Each row is a point. The ring and each string are closed loops that go straight from each point to the next, and from the last back to the first. Before rounding, they use only three directions, however many columns there are. How many times does the string pass through the ring? Passing back the other way cancels.
(in the rows, 128 means zero)

Ring (10 x 3):
[[155 166 155]
 [123 137 173]
 [106 112 174]
 [103  75 153]
 [115  67 124]
 [124  86 105]
 [133 122  95]
 [151 166  98]
 [163 179 107]
 [170 179 135]]
String (25 x 3):
[[155  91 112]
 [117 110 121]
 [ 92  80 110]
 [125  25  99]
 [ 99  34 119]
 [ 86  85 141]
 [127 100 137]
 [143  78 140]
 [121 115 146]
 [ 70 132 180]
 [ 87 122 197]
 [141 108 176]
 [148 114 164]
 [127 126 193]
 [ 84 150 191]
 [ 94 144 164]
 [150  99 148]
 [128 121 141]
 [ 76 104 170]
 [ 65  91 165]
 [ 92 121 145]
 [140 101 127]
 [143  34 107]
 [103  48 102]
 [144  62  99]]
Times through: 0

Ring (8 x 4):
[[193 128 103 137]
 [177 121 135 122]
 [133 134 182  99]
 [ 92 169 203  84]
 [ 84 177 193  93]
 [111 155 152 131]
 [149 133 112 158]
 [190 131  85 156]]
String (29 x 4):
[[127 122 184 111]
 [108 138 212  84]
 [104 157 217  69]
 [126 161 175  92]
 [141 140 153 117]
 [157  99 158 130]
 [173  98 155 123]
 [185 120 137 116]
 [202 113 114 130]
 [203 106 103 146]
 [167 124 125 138]
 [167 153 116 126]
 [183 164  92 130]
 [216 141  54 159]
 [206 107  75 172]
 [178 116 107 154]
 [164 133 120 139]
 [170 163 105 127]
 [210 153  68 142]
 [217 122  75 152]
 [189  99 112 153]
 [167 127 130 131]
 [160 138 137 121]
 [161 117 144 129]
 [163 100 161 123]
 [144 122 187  95]
 [124 158 188  82]
 [123 166 175  90]
 [142 126 154 127]]
Times through: 0

Ring (6 x 8):
[[153 111 140 128 135 136 139 129]
 [137 123 116 138 125 125 153 125]
 [128 134 129 136 111 107  94 148]
 [119 140 143 128 108 103  56 156]
 [112 140 137 123 120 118  92 130]
 [139 120 145 122 133 133 117 128]]
String (23 x 8):
[[122 133 117 133 122 121 138 121]
 [132 127 128 132 122 121 122 132]
 [145 120 137 133 123 122 114 143]
 [145 119 119 140 123 123 147 134]
 [123 132  91 146 119 118 180 114]
 [113 139  99 141 116 115 156 117]
 [123 133 124 132 119 118 121 129]
 [135 128 142 130 117 114  85 151]
 [110 142 116 133 115 113 121 125]
 [107 148 133 131 104  99  62 150]
 [119 143 161 124 101  94   7 176]
 [126 136 155 124 111 106  44 161]
 [130 131 147 126 117 114  76 149]
 [116 138 125 129 118 116 113 128]
 [ 98 151 122 128 111 108  94 128]
 [113 145 151 125 104  99  31 162]
 [135 132 165 125 107 102  21 177]
 [138 127 152 128 115 111  64 160]
 [121 136 126 132 116 114 108 135]
 [111 142 109 137 112 110 127 126]
 [129 133 116 142 110 107 116 144]
 [140 124 123 140 117 115 124 143]
 [145 120 134 134 122 120 114 144]]
Times through: 2
String (21 x 8):
[[173  98 168 120 142 144 110 144]
 [157 110 158 125 131 130  97 148]
 [136 123 135 128 128 127 124 129]
 [127 127 124 128 131 132 149 113]
 [143 115 145 120 140 142 137 118]
 [152 113 168 117 134 133  81 146]
 [138 124 152 124 124 122  85 145]
 [117 136 130 126 121 120 110 126]
 [102 146 123 127 117 115 109 121]
 [ 95 155 140 122 105 101  48 144]
 [126 137 165 123 106 101  16 174]
 [132 131 156 126 112 108  48 163]
 [118 138 130 129 116 113  98 136]
 [ 99 151 122 129 109 106  91 131]
 [ 99 153 141 124 104  99  46 148]
 [121 138 157 121 112 108  41 157]
 [134 128 150 125 120 118  79 148]
 [133 127 155 121 123 121  76 144]
 [128 129 136 127 124 123 111 131]
 [116 134 118 127 129 129 151 107]
 [159 106 157 119 143 145 127 128]]
Times through: 4

Ring (7 x 9):
[[138  80 146 138 158 167 118 188 108]
 [130  68 140 152 172 189  99 159 131]
 [130 105 128 150 162 170 104 113 142]
 [141 179 113 131 150 113 131  78 141]
 [149 193 124 116 119  89 156 108 109]
 [147 150 145 116 102 111 157 159  82]
 [141  94 153 129 132 151 134 197  89]]
String (29 x 9):
[[141  77 169 125 105 156 143 228  63]
 [144  97 152 126 137 145 137 205  86]
 [147 130 132 127 165 129 132 164 114]
 [142 125 133 132 155 138 128 150 117]
 [143 130 129 132 161 136 126 143 122]
 [142 119 127 136 180 144 118 151 130]
 [140 120 130 136 165 145 121 144 126]
 [131  72 151 145 137 182 114 171 108]
 [125  39 152 157 155 211  95 176 120]
 [122  32 155 160 149 218  92 173 119]
 [119  31 146 167 167 227  80 152 138]
 [132 107 121 151 184 169  99 111 153]
 [138 140 116 141 177 141 114 104 148]
 [137 128 128 138 154 145 121 123 130]
 [132 110 135 144 140 162 116 123 126]
 [129 127 127 147 139 159 113  87 140]
 [138 191 103 137 155 114 125  42 159]
 [142 199 107 130 145 102 135  55 146]
 [153 249  89 118 166  61 148  37 156]
 [149 195 109 122 161  93 141  91 137]
 [142 144 130 130 143 128 133 129 118]
 [142 153 135 125 117 119 144 128 105]
 [142 149 141 123 107 120 148 138  96]
 [146 159 150 113  76 105 166 151  72]
 [153 183 145 104  80  82 177 153  69]
 [153 176 139 109 107  89 166 154  83]
 [149 167 125 120 147 104 145 134 114]
 [141 122 144 128 126 137 137 161  99]
 [137  77 170 128  93 161 142 213  64]]
Times through: 4

Ring (7 x 12):
[[178 125  71  96 198 165 109 148 129 168 145  80]
 [176 138  87 113 207 163 106 142 129 165 143  61]
 [145 146 122 164 151 140 141 119 136 147 126  85]
 [111 146 158 180  78 110 154 103 134 124 112 138]
 [101 137 160 169  46 100 157 102 132 117 108 171]
 [124 119 113 149  76 123 165 118 136 138 116 161]
 [153 115  79 124 134 148 149 134 135 157 130 125]]
String (29 x 12):
[[138 138 135  88 122 123  85 134 116 132 134 140]
 [145 120 102  89 120 134 111 138 123 143 133 148]
 [155  93  39 162 121 162 211 130 153 173 121 130]
 [147 112  74 157 123 150 181 126 144 160 122 123]
 [142 127 106 134 124 137 140 126 133 146 126 125]
 [137 134 131  90 116 123  92 133 118 132 133 146]
 [126 113 105 129  75 125 156 124 133 138 119 172]
 [113 100  89 196  39 126 232 106 153 145 102 181]
 [115 110  99 207  53 127 228 103 153 144 103 161]
 [130 129 118 157 101 129 158 117 136 140 119 134]
 [116 127 126 185  70 120 185 106 142 135 109 150]
 [ 97 131 148 209  33 104 200  93 144 122  99 169]
 [ 78 150 201 189   8  77 156  88 130  97  99 190]
 [101 154 188 148  59  92 116 104 122 107 114 162]
 [128 147 154 116 111 115  97 123 119 125 128 135]
 [129 136 124 175 106 129 165 112 139 140 117 120]
 [115 140 137 224  83 121 200  95 148 136 105 119]
 [103 154 172 211  69 104 170  92 139 119 105 130]
 [118 157 179 119  98 103  86 117 115 114 125 141]
 [128 145 148 129 110 118 111 120 123 128 125 132]
 [122 135 129 184  92 124 173 107 141 137 113 128]
 [ 97 136 152 227  39 106 209  88 148 124  97 155]
 [ 80 144 189 193   7  82 168  89 133 102  98 191]
 [100 146 182 129  48  90 110 110 119 106 116 182]
 [111 142 166 115  69 100 103 117 118 114 121 171]
 [ 99 125 147 158  29 100 164 106 133 118 108 194]
 [109 104  97 203  35 123 233 103 153 141 100 180]
 [129 105  79 192  77 139 222 112 153 154 109 149]
 [139 130 113 134 120 133 137 125 131 143 126 127]]
Times through: 0

Ring (10 x 14):
[[141 129 101 113 126 122 121 105 119 141 111 117 116 128]
 [137 117 109 131 128 124 123 128 117 111 128 125 119 138]
 [135 105 118 148 128 121 129 150 127  95 142 125 125 147]
 [131  88 127 167 125 106 139 176 156  97 160 116 133 154]
 [132  83 131 170 124  97 145 181 177 117 162 103 140 154]
 [138 100 128 149 130 113 141 152 161 134 139  99 143 144]
 [149 135 117 108 141 148 126  97 115 149  97 102 140 127]
 [155 155 108  85 145 164 117  65  89 158  75 106 135 117]
 [154 158 100  79 140 156 114  59  90 166  73 108 127 113]
 [148 146  98  91 132 137 117  76 106 163  88 110 120 118]]
String (30 x 14):
[[142 116 116 127 129 117 133 124 147 153 120 100 135 133]
 [149 138 112 103 138 142 125  90 119 162  94 100 137 123]
 [146 130 111 113 134 133 126 104 124 150 105 105 132 128]
 [145 131 111 113 135 140 124 103 113 137 106 111 130 129]
 [158 169 102  70 149 180 108  44  62 151  61 115 130 111]
 [164 190  90  42 150 187 101   7  49 181  34 110 125  97]
 [152 154  95  80 133 141 116  61 104 179  76 104 122 112]
 [146 136 101 102 128 124 123  90 124 166  99 105 122 121]
 [144 129 108 114 131 131 124 105 119 142 108 111 126 129]
 [148 144 104  98 137 149 116  83  93 138  93 118 123 123]
 [146 145  96  95 131 139 114  79  95 145  92 120 115 120]
 [139 127  95 112 120 110 120 105 125 148 113 118 109 126]
 [141 132 100 111 128 130 117 102 104 127 110 125 113 129]
 [137 122 102 124 125 121 120 118 113 116 123 128 112 134]
 [134 110 107 139 122 112 124 138 125 106 138 128 113 141]
 [134 103 113 146 122 105 131 148 145 118 143 117 122 143]
 [139 113 115 134 127 117 130 133 138 130 129 111 128 138]
 [139 118 116 133 134 136 124 129 111 103 126 124 127 140]
 [135 106 122 151 133 134 127 151 113  76 143 131 127 150]
 [128  83 130 177 125 108 138 187 150  75 169 125 130 160]
 [124  65 133 193 117  81 149 211 189  92 187 112 134 165]
 [135  98 121 151 124 105 137 156 158 125 146 108 132 145]
 [138 106 121 144 130 120 133 145 141 118 136 112 134 143]
 [137 103 126 149 132 123 135 151 141 111 140 112 137 146]
 [131  77 137 177 125  96 149 191 184 114 167 101 145 157]
 [126  58 141 196 115  65 161 218 230 134 187  86 149 163]
 [135  92 127 157 124  98 145 164 179 139 149  96 141 147]
 [139 109 120 138 128 115 136 138 151 140 130 102 136 139]
 [144 126 116 121 136 138 127 113 120 133 112 109 135 133]
 [144 124 115 122 134 132 128 115 125 137 114 108 133 133]]
Times through: 4
String (32 x 14):
[[124  62 135 195 116  76 152 215 199 100 188 107 137 165]
 [126  66 139 193 121  89 150 211 188  93 184 108 142 165]
 [134  92 131 163 129 112 140 170 157 107 153 109 140 152]
 [140 113 120 136 132 127 131 134 133 123 128 111 134 140]
 [137 103 120 144 125 108 137 147 157 135 138 104 133 142]
 [133  87 127 161 121  91 146 171 186 141 154  95 140 148]
 [137  93 131 156 127 103 146 162 179 143 146  92 147 146]
 [146 123 125 125 141 143 132 118 128 138 112 100 147 135]
 [152 141 120 105 147 163 124  91 101 140  92 104 145 127]
 [156 152 117  90 151 172 121  71  92 155  76 100 147 120]
 [153 146 113  94 143 156 123  78 108 164  83  98 141 120]
 [145 126 113 116 132 127 129 108 135 157 109 101 134 128]
 [159 169 104  68 148 174 113  42  78 174  57 102 136 108]
 [163 181  99  54 152 188 106  23  56 172  44 108 133 103]
 [165 190  95  45 155 198 101  10  39 167  35 113 129 100]
 [159 173  92  58 142 163 109  31  78 187  53 105 124 103]
 [149 145  98  90 131 132 120  75 116 177  86 103 123 116]
 [143 126 108 116 129 124 126 109 129 149 111 108 126 129]
 [146 137 107 106 135 141 120  94 105 140 100 114 126 126]
 [149 151  99  89 137 151 113  72  86 144  85 119 120 119]
 [144 142  90  94 124 122 116  81 111 162  95 115 109 118]
 [138 121  97 118 118 102 125 113 139 154 119 112 112 128]
 [137 113 106 130 120 104 129 128 144 142 128 112 119 134]
 [136 114 103 130 120 106 126 129 135 130 130 119 114 136]
 [137 121 103 127 125 124 118 121 107 105 126 133 110 136]
 [139 125 108 126 132 139 117 119  94  94 122 134 116 138]
 [142 127 112 122 135 142 121 114 103 111 115 123 126 135]
 [140 116 115 131 129 122 129 128 132 128 125 113 128 137]
 [138 111 116 137 128 119 130 136 136 123 132 114 128 140]
 [137 111 120 142 133 132 127 141 118  95 135 124 129 145]
 [133  98 126 159 131 124 132 164 131  82 151 125 131 153]
 [124  66 136 195 120  88 147 213 180  79 188 117 135 167]]
Times through: 0

Ring (10 x 14):
[[147 154 137 184  98 143  99 107 127 120 174 143 176 207]
 [131 133 119 191 126 132  91  98 144 114 145 146 158 203]
 [116 107  95 182 161 112 100  99 151 114 103 144 132 175]
 [108  92  85 164 180  96 115 106 148 114  80 140 110 143]
 [108  86  89 129 186  78 143 120 132 113  73 134  82  93]
 [117  97 104 106 172  74 162 132 113 115  89 130  77  68]
 [129 113 116 104 150  85 166 138 102 121 110 128  94  77]
 [140 130 121 122 129 105 154 135 100 129 130 130 125 113]
 [147 145 127 147 111 125 135 127 106 132 150 134 154 156]
 [150 156 136 174  97 141 110 114 118 126 172 140 175 196]]
String (27 x 14):
[[128 126 100 202 137 136  87  97 148 124 125 145 168 217]
 [141 152 127 216 103 154  72  92 147 119 170 149 192 249]
 [152 167 167 173  79 140 101 107 122 105 207 145 166 195]
 [142 144 139 157 110 123 119 115 119 115 164 140 146 164]
 [137 133 114 164 127 124 119 116 123 127 134 138 152 170]
 [150 149 112 174 107 143 119 122 112 146 145 135 186 199]
 [153 150 124 147 105 131 139 132  99 141 151 131 167 163]
 [150 149 152 118 102 110 152 135  94 118 170 132 128 115]
 [138 133 134 129 123 106 143 127 108 116 146 134 121 120]
 [144 136 139 106 119  99 164 140  92 122 147 129 113  92]
 [139 124 113 107 137  97 170 145  91 136 115 125 117  92]
 [135 119 101 123 145 102 158 138 101 139 104 127 125 112]
 [134 125 117 136 135 106 141 127 112 124 126 133 126 128]
 [142 138 141 125 116 107 145 129 104 115 155 134 122 118]
 [151 148 134 132 105 121 147 134  96 132 156 131 148 139]
 [154 153 119 161 102 140 129 128 104 146 151 133 181 185]
 [140 137 111 169 122 130 118 117 121 134 135 137 164 182]
 [138 135 119 165 123 125 117 115 123 125 141 138 152 172]
 [149 158 127 207  95 158  85 101 133 130 172 145 201 244]
 [150 166 150 206  83 157  77  95 137 113 199 149 193 242]
 [142 152 151 181  99 135  94 101 134 103 185 147 158 196]
 [132 127 125 151 132 111 124 116 124 114 138 139 129 146]
 [123 116  94 190 150 124  97 101 147 123 110 143 152 195]
 [114 108  75 222 164 134  72  86 168 125  93 148 167 234]
 [124 124 116 192 138 125  88  94 151 107 136 147 147 197]
 [133 135 140 157 121 114 114 109 129 102 158 143 128 154]
 [130 126 119 163 135 116 115 111 131 115 134 140 136 162]]
Times through: 2

Ring (6 x 14):
[[136 161 137 133 137 128 114 111 145  62 138 157 120 149]
 [125 153 153 129 123 138 125 131 118 101 128 169 131 138]
 [121 137 143 117 113 136 125 142 114 155 112 156 160 112]
 [133 132 115 107 116 130 104 134 152 181 109 141 198  85]
 [136 133 107 111 124 119 106 121 156 151 114 124 175 100]
 [133 149 126 127 133 118 119 112 138  83 129 133 122 142]]
String (27 x 14):
[[153 184 142 137 146 149  85 103 189  33 158 203 146 146]
 [128 164 159 138 131 138 127 122 119  58 139 177 106 160]
 [113 148 164 135 122 128 150 134  80  84 124 152  88 162]
 [144 177 148 137 140 146 100 111 164  44 150 194 134 150]
 [153 181 138 135 145 146  85 102 190  39 155 197 149 143]
 [156 185 135 138 150 144  83  96 196  22 160 195 142 149]
 [152 173 127 132 144 136  89 101 187  50 149 175 147 139]
 [138 154 128 125 133 129 107 115 154  92 132 153 145 130]
 [124 143 138 126 125 122 131 125 115 105 121 137 121 139]
 [142 152 118 121 133 126 100 112 167 102 130 147 159 121]
 [145 150 111 118 134 124  95 109 177 108 129 143 168 114]
 [123 137 133 122 121 120 131 128 114 124 116 130 131 130]
 [119 126 124 117 119 110 137 129 106 142 107 108 130 124]
 [143 129  90 104 125 114  94 116 178 166 111 113 197  85]
 [155 139  85 103 130 124  72 111 212 164 119 134 226  72]
 [143 144 109 112 127 128  93 118 175 139 122 144 188  98]
 [121 134 133 120 119 121 132 132 110 136 112 130 136 125]
 [125 126 116 112 118 114 124 129 126 157 107 114 156 109]
 [143 133  94 107 127 116  94 114 178 154 115 118 191  91]
 [128 130 114 116 124 110 124 121 130 136 112 109 143 119]
 [123 133 124 122 125 109 134 121 113 116 115 110 119 135]
 [144 150 109 123 139 115 103 102 168  83 132 127 141 131]
 [145 159 117 129 142 119 102  99 169  61 139 141 131 141]
 [142 158 124 127 137 128 102 109 164  80 136 154 144 133]
 [128 148 138 127 127 126 125 123 124  97 126 146 125 139]
 [117 149 155 135 126 124 144 126  92  75 127 146  89 162]
 [134 167 150 137 136 136 117 114 137  50 143 174 112 158]]
Times through: 3
String (26 x 14):
[[142 148 111 122 137 116 104 105 165  90 130 128 144 128]
 [146 148 107 117 134 123  93 109 179 112 128 139 171 111]
 [153 146  93 111 135 121  81 105 200 128 126 133 194  95]
 [153 138  84 104 131 120  77 109 206 157 119 127 215  78]
 [143 140 106 110 126 127  92 119 176 151 119 140 195  92]
 [145 141 107 109 125 131  89 121 181 156 119 147 203  87]
 [154 141  93  99 123 138  67 122 213 186 117 156 249  59]
 [131 127 117 102 110 134 104 142 148 206 103 145 213  73]
 [114 127 142 116 109 127 139 146  94 168 104 136 148 114]
 [118 134 141 120 115 126 135 139 102 144 111 139 138 123]
 [135 142 126 113 119 137 103 132 153 155 118 160 188  98]
 [131 137 130 109 112 142 105 142 145 183 111 164 201  86]
 [122 130 135 109 107 138 119 149 121 192 104 154 187  91]
 [111 127 144 118 109 125 144 146  87 161 104 133 137 120]
 [122 136 136 119 118 125 129 134 115 138 114 139 143 122]
 [141 141 113 110 123 132  94 125 171 157 118 150 198  90]
 [122 129 128 115 115 122 128 135 116 157 108 128 153 112]
 [114 123 131 116 113 114 142 138  93 158 103 114 134 120]
 [136 141 119 116 125 125 108 122 152 132 120 139 165 111]
 [136 143 120 118 127 125 109 120 151 124 122 140 160 115]
 [116 132 138 124 120 114 144 130  93 119 112 119 109 140]
 [120 136 133 127 126 110 141 122 102 100 117 115 102 147]
 [113 134 143 129 122 112 152 129  82 102 115 118  91 153]
 [123 140 136 124 123 122 130 127 114 115 119 136 127 134]
 [129 144 131 124 127 121 123 121 129 104 123 137 131 134]
 [147 154 112 122 138 123  95 105 178  89 134 143 157 123]]
Times through: 2

Ring (7 x 14):
[[207 135 134 121 111 140 151 155  87 173 122 127 145 150]
 [153 170  81 161 131 126 172 165 152 153 116  65 123 161]
 [ 91 164  78 174 154  83 153 142 158 134 132  62  98 155]
 [ 49 123 128 149 166  45 108  98 116 115 163 123  89 129]
 [ 62 112 165 110 152  88 101  89 119  88 171 171 113 102]
 [121 112 180  86 128 139 114 106 112  97 160 191 142  98]
 [190 117 167  95 111 146 131 133  79 149 138 170 151 126]]
String (32 x 14):
[[ 38 135 139 124 158 102 118  98 167  66 167 143 110 101]
 [104 131 137 127 142 103 127 118 124 117 150 135 119 125]
 [ 96 105 162 118 147  73 102  98  83 125 163 163 111 120]
 [ 77  91 188  97 148  78  86  79  81 101 177 198 115  99]
 [ 67 103 196  77 142 125  95  80 126  60 180 213 133  76]
 [ 79 132 173  80 134 170 124 102 176  44 166 189 147  77]
 [106 139 147 106 133 150 136 120 158  85 151 153 138 105]
 [128 124 148 117 134 112 125 121 106 128 148 148 127 125]
 [158 101 180  95 124 113 111 113  63 142 152 184 137 120]
 [197  89 202  75 109 132 107 115  36 155 150 211 153 116]
 [218  97 197  72 101 154 120 127  45 158 142 206 163 119]
 [206 124 170  85 102 176 141 141  95 140 133 175 165 120]
 [158 147 136 110 118 168 153 143 146 116 133 137 149 122]
 [151 139 133 121 125 136 144 138 123 133 136 131 136 132]
 [178 125 139 124 122 112 136 139  78 168 132 133 132 146]
 [237 127 133 128 107 122 149 161  50 209 115 121 141 166]
 [232 150 109 138 107 145 170 175  92 195 106  95 145 169]
 [197 173  89 146 114 163 183 179 149 161 106  75 143 160]
 [148 162 102 142 128 140 163 155 153 135 124  92 131 145]
 [142 147 111 143 133 113 149 144 125 146 131 101 122 147]
 [160 149  93 164 135  87 153 155 103 181 121  75 112 170]
 [142 177  58 185 140  98 175 169 151 168 112  35 107 177]
 [106 197  40 193 148 113 187 171 204 135 113  17 104 168]
 [ 89 181  75 163 147 129 170 150 205 103 129  63 115 141]
 [ 98 156  99 153 147 103 148 136 156 121 137  89 111 141]
 [104 136 110 158 151  65 131 126 109 148 142  97  99 150]
 [ 70 135  96 179 167  23 122 118 105 153 147  78  77 159]
 [ 37 136  94 182 177  13 117 108 121 134 155  78  69 151]
 [ 29 135 105 168 175  31 115 102 135 113 160  94  76 137]
 [ 25 131 117 157 173  41 110  96 137 101 165 111  82 127]
 [ 69 144 123 135 151 105 132 116 161  92 153 121 112 119]
 [ 44 135 133 132 159  89 118 101 156  81 164 133 105 111]]
Times through: 5
